Rows are points. Two turns around zero, p and q, are shown by what they do to some points. Where does a point land after both, in the order given? Backwards means that the second turn is done in reverse. Each puzzle has new turns, and all numbers are rounded.

Turn p:
[23, -17] => [22, -18]
[-9, -24] => [-10, -24]
[-14, 41] => [-12, 42]
Turn q:
[-6, -14] => [-6, -14]
[-25, -7] => [-25, -7]
[4, -25] => [4, -25]
[27, 47] => [28, 46]
Where do these land?
q, then p backwards: [20, 10] => [20, 11]
p, then q: [-22, 25] => [-20, 26]
q, then p: [-26, 8] => [-25, 10]
p, then q: [41, -35] => [39, -38]
q, then p: [-13, -9] => [-14, -8]

Turn p:
[16, -9] => [18, -5]
[-45, -4] => [-43, -14]
[29, 13] => [25, 19]
Turn q:
[13, -1] => [13, -1]
[16, 25] => [15, 26]
[26, -42] => [27, -41]
[-27, -4] => [-27, -5]
[-28, 22] => [-29, 21]
Where do these land?
p, then q: [10, 33] => [1, 34]
p, then q: [-17, 26] => [-23, 21]
q, then p: [-2, -34] => [7, -33]
q, then p backwards: [1, -43] => [-7, -42]
q, then p backwards: [7, 18] => [10, 16]

Turn p:
[17, -35, 15] => [1, -37, 18]
[9, 30, -5] => [13, 28, 4]
[-32, -9, 9] => [-32, -4, -12]
[6, 14, -19] => [18, 13, -10]
Turn q:
[-10, -48, -11] => [-38, -22, -25]
[-23, -3, 19] => [-19, -1, 23]
[-2, 7, 13] => [3, -1, 15]
[40, 21, -15] => [44, 2, -18]
[-19, 17, 1] => [-5, 21, 14]
[13, 6, -8] => [14, 2, -9]
Where do these land?
q, then p: [-14, -6, -10] => [-8, 10, -13]
p, then q backwards: [25, -27, -24] => [42, -4, 11]
p, then q: [-16, 38, 17] => [10, 32, 29]
p, then q: [5, -5, 16] => [-8, -9, 13]

Turn p:
[-10, 2, 1, -27] => [-2, -3, -3, -28]
[-17, 1, 14, -2] => [-20, 5, 0, -8]
[-22, -11, 27, 10] => [-35, 6, 13, 2]
[-1, -17, -6, 19] => [-5, -14, 7, 20]
[31, 11, -10, -12] => [35, 8, 1, -4]
[19, 15, -26, 11] => [28, -2, -18, 17]
Turn q:
[5, 22, 7, -13] => [20, 16, 2, -9]
[-5, 3, 8, 29] => [-15, 13, 2, 23]
[-14, 21, -2, -14] => [6, 19, -10, -19]
[7, 2, -14, -8] => [10, -8, -11, -4]
[8, -48, 2, 5] => [-20, -40, 19, 7]
Where do these land?
p, then q: [11, -8, 9, -13] => [10, 4, 17, -6]
q, then p: [-26, 18, 0, -8] => [7, 5, -24, -20]
q, then p: [-13, -14, 6, 18] => [-25, -3, -8, 3]
p, then q: [-9, 24, 6, -4] => [9, 7, -22, -9]
p, then q backwards: [5, 17, 30, -7] => [-21, 21, 20, -2]
q, then p: [14, -30, -20, 7] => [-11, -29, 19, 14]
q, then p: [19, -8, -31, 8] => [10, -28, 9, 22]

Turn p:
[6, -1, 3, -15, -9, 15] => [16, 10, -4, -6, -7, 10]
[1, -21, 10, 41, 14, 23] => [-1, -2, 5, 17, 49, 16]
[-28, 9, 10, 48, -21, 20] => [-37, 37, 2, 11, 33, 15]
[-2, -11, -20, -36, 11, -17] => [10, -27, -20, -18, -23, -11]
[7, -1, 11, -30, -2, -29] => [3, -19, 15, -14, -33, -1]
[21, 11, -19, -20, -12, -24] => [6, -8, -5, 13, -40, -13]
[-4, 14, 5, 12, 19, 12] => [3, 10, 8, -3, 22, -16]
Turn q:
[-1, -19, 14, -15, -19, -20] => [-26, -10, 15, 5, -22, -5]
[-36, 13, -37, 18, 30, 2] => [1, 15, -39, -4, 43, -21]
[4, -19, 11, 7, -9, -2] => [-1, -13, 13, 14, -7, -7]
[-2, 9, -6, 12, -6, 33] => [19, -10, -11, 8, 16, 22]
[5, 9, 31, -8, 3, -6] => [-6, 15, 28, -1, -5, 11]
[16, -1, 21, -42, -16, -9] => [-22, -5, 23, -21, -31, 19]
[3, -17, -36, 32, 33, 17] => [38, -13, -22, -3, 28, -33]
[11, 26, 2, -4, -15, -16] => [-3, 23, -6, 2, -23, 14]
Where do these land?
q, then p: [8, -17, 32, -22, -27, -4] => [-14, 16, 9, -16, 10, 41]
q, then p: [-7, 31, 8, 19, 37, -17] => [5, 13, 25, 1, -9, -47]
p, then q backwards: [8, -22, 6, -8, 18, 5] => [8, -9, -4, 0, 6, 28]
p, then q: [-7, -21, -25, -17, -17, 6] => [8, -24, -33, -6, -3, 4]
q, then p: [-11, -16, 2, 11, -15, -3] => [-19, -8, -1, 7, 14, 7]
q, then p: [8, 9, 31, -18, 17, -26] => [-7, 24, 29, -26, -16, -1]
p, then q: [16, 30, -35, 31, 8, 10] => [13, 40, -18, 20, -2, -32]
q, then p: [-14, 6, -19, 2, -21, 30] => [13, -6, -32, 9, 24, 2]
